Rows are points. To make a cloud, some directions were put in groups of two or more. Within a group, all points are equally far from the middle, so they leave a hole (a ring in 2 directions, a hollow ball in 3). The other directions are filled evenly. Then the cloud was stretched, turned, moved and blurred a little. Count the holes, and give their numbers of directions, smallest first.
In the rows, 128 means zero.

Cloud (20 x 3):
[[173  96 121]
 [191 130 104]
 [191 127 137]
 [181  56 111]
 [ 98  80 150]
 [161 130  71]
 [120 165 161]
 [105 151  91]
 [103 102 121]
 [167  99  72]
 [138 137  66]
 [171 156 142]
 [163  78  92]
 [124 125 157]
 [ 93 164 143]
 [147  79 167]
 [140  69 110]
 [146 101 177]
 [177 154 130]
 [130 179  67]]
Holes: 0

Cloud (29 x 4):
[[136 173 135  78]
 [157 142  71  78]
 [131  96 108  75]
 [ 93 102  83 177]
 [177 118  98 161]
 [ 71 158 127  91]
 [159 127 117  68]
 [100 173  95 174]
 [110 102  93  74]
 [146 129  70  74]
 [158 137  95  67]
 [119 100  97  72]
 [ 64 149 103  90]
 [162 174  87 152]
 [ 87  99 109  85]
 [148 108 111  70]
 [ 90  84 125 109]
 [136  75 106 154]
 [ 98 189  83 148]
 [100 106  90  76]
 [ 97 147 167 118]
 [140 195  87 117]
 [153 151 144  78]
 [133 143 167 146]
 [117 152 139 178]
 [114 195 104  97]
 [ 69 130  92  85]
 [136 103  57 160]
 [147 145 151 164]]
Holes: 2 (2, 2)

Cloud (51 x 6):
[[ 93 133  58  97 135 152]
 [122 116  99 106 101  69]
 [117  90  87 110  91 111]
 [124  68  78 124 123 150]
 [169 120 156 185 130 161]
 [112 141  62 181  78 155]
 [ 75 154 141 170 130 125]
 [127 174  30 130 158 169]
 [145  82 186  96 108 111]
 [118  75  93  98 134 149]
 [148  66 108 182 211 137]
 [167 137 197 132 140 119]
 [133  64  77 131 124 165]
 [154 170  70  99 116 138]
 [138 116  81 127  64  86]
 [124  67 101 185 116 113]
 [107 196 150 128  88 113]
 [192 133  78 110 121 173]
 [120  85  99 187  90 179]
 [ 94 115 170 125 100 143]
 [108 210 136 125  58 156]
 [105  88 118 196 134 133]
 [ 81 175 146 129 116 113]
 [199 104 131  92 109 125]
 [ 92 101 107  90 165 108]
 [ 71 164 101 183 141 163]
 [143  99 189 110  74 144]
 [111 105 177 114 180 138]
 [158 110 125 187 166 180]
 [ 93 158  86 191 110 155]
 [ 91 108 162 103 127  99]
 [110  97 140  91  79 104]
 [162 194 162 109  87 151]
 [ 71 173 133 144  99 162]
 [137 199 163 136 159 110]
 [117  90 124  96  89  84]
 [ 79 128 165 151 129 110]
 [147  95 130  79 164 161]
 [142  80  94  89 138 186]
 [132 149  54 159  90 137]
 [108 193  99 187 133 147]
 [134  70 101 182 105 166]
 [101  95 147  94 125  92]
 [196 132  83 124 124 144]
 [123 164 117  93 159  63]
 [ 94 113 165 117 141 156]
 [194  86  97 128 133 151]
 [139 118 180 116 110 173]
 [205 133 100 110  84 120]
 [162 174  90 188 100 145]
 [173 140 157 190 172 114]]
Holes: 2 (2, 2)

Cloud (88 x 8):
[[ 99 110  86 137 181 104 118 193]
 [170 145 151 169 129 118  84  90]
 [159  57 198 132 176 119 147 154]
 [162 152 115 113 101 142  76 123]
 [146  89 110 180  74  89 160 166]
 [167 136  84 115 194 170 143 125]
 [ 84 139 159  80 161 167  96 113]
 [129 152 173 114 185 135 166  79]
 [163  71 113  76 188 147 130 100]
 [ 90 156 170 135 164 157  88 155]
 [140 143  91 171 183 164 118  87]
 [ 87 102 107 184 115 158 141  73]
 [ 64 128  87 142 126 130 100 172]
 [106  44 125 113 189 147 175 112]
 [142 164 171 103 134 163 165  74]
 [130 164 178 170 107 115 121 184]
 [148  81 101  86  87 104 188 145]
 [ 89 133  64 136 124 133 184 110]
 [119  63 163  95 174 107 175 177]
 [173  78 151 130  85 113 197 110]
 [168 165 164 116 162 128 149  74]
 [126 124 171 104 173 135 209 144]
 [121 103 183  88  88 116 172 179]
 [ 80 152 141 146 123 115 182 182]
 [112 108 152 199 161  99 145 188]
 [ 49  91 126 121  92 144 163 134]
 [106  94 172 192 182 140 100 136]
 [176 117 142 158 119 146  71 139]
 [140 137 185 112 170 199 126  99]
 [203 117 134 106 120  76 156 156]
 [198 149 135 148 140 115 191 126]
 [183  98 129 121 131 145  79 162]
 [122 104  83 171 209 120 122 108]
 [ 99 114 102 190  85  86 163 157]
 [ 92 129 174 178 112 158 112  88]
 [ 86  69 140 101  86 120 110 151]
 [106 136  73 119 129 110 137 202]
 [165  68 152  83 177 171 130 156]
 [134 175 102 112 127 120  95  86]
 [112  57 170 170 186 168 134 115]
 [ 96  77 164  97 204 111 128 104]
 [ 85 115 195 154 109 123 127 182]
 [155  85 161  95 127 195 118 162]
 [ 71  87 133 135 119  58 145 108]
 [148  58  75 148 110 152 183 144]
 [116  43 176 134 167 128 109 156]
 [117  86 171  84 167 189 125 165]
 [ 58  99 154 135 114 136 149  74]
 [140 128  87 101 122 100  80 100]
 [109  93  91  72 145 179 123  92]
 [140 116 141 205 177 121  89 125]
 [ 82 116 125  66 123 124 164  79]
 [146 178 152 148 154 100 127  81]
 [119  94  86  92 197 146 175 144]
 [136  78  67 145 172 120 104 175]
 [193 108 140 162 117  65 123 119]
 [194 126 101 174 148 103 154 177]
 [115  89 150 166  62 151 126 112]
 [110 150 169 141 167  98 176  89]
 [118 107 183  66 138  85 116 123]
 [158  97 111  85 112 185 124  88]
 [141 105  62 141 151 136 128  61]
 [ 78 136  92  83 103 101 157 109]
 [ 44 125 140 135 119 144 127  93]
 [185 147 107 100 105 115 185 120]
 [177 161 123 166 116  83 167 110]
 [128 130  85 113 198 110 114  86]
 [129  72 101 141 116  91 126  61]
 [124  59 150 169 140 165 197 114]
 [ 97 103 110 119 204  78 120 133]
 [136 134 143 200 169  92  91 129]
 [105 110  80 105 193 174 142 156]
 [155  97 183 104 153 207 153 105]
 [104 125 108 145 201 119 181 111]
 [163 137 103  87  88 174 149 100]
 [143  71  61 115 146 163 156 165]
 [ 68 169 129 160 103 120 119 153]
 [149 179 141 100  93 123 101 129]
 [108 135 162 180 143 142 138  60]
 [113  80 133  78  78 168 155 146]
 [ 94 125 159 143 166 177 176 180]
 [ 87 115 105 150 162  58 119 162]
 [ 97 173 109 173 101 132 102 157]
 [153 110 172 194 140 142 128 194]
 [ 92  72 150 142 189  72 154 121]
 [154 176 115 132  81 111 103 130]
 [ 62 125 104 145 107  83 158 163]
 [ 70 157 138 146 118  76 143 152]]
Holes: 2 (4, 4)
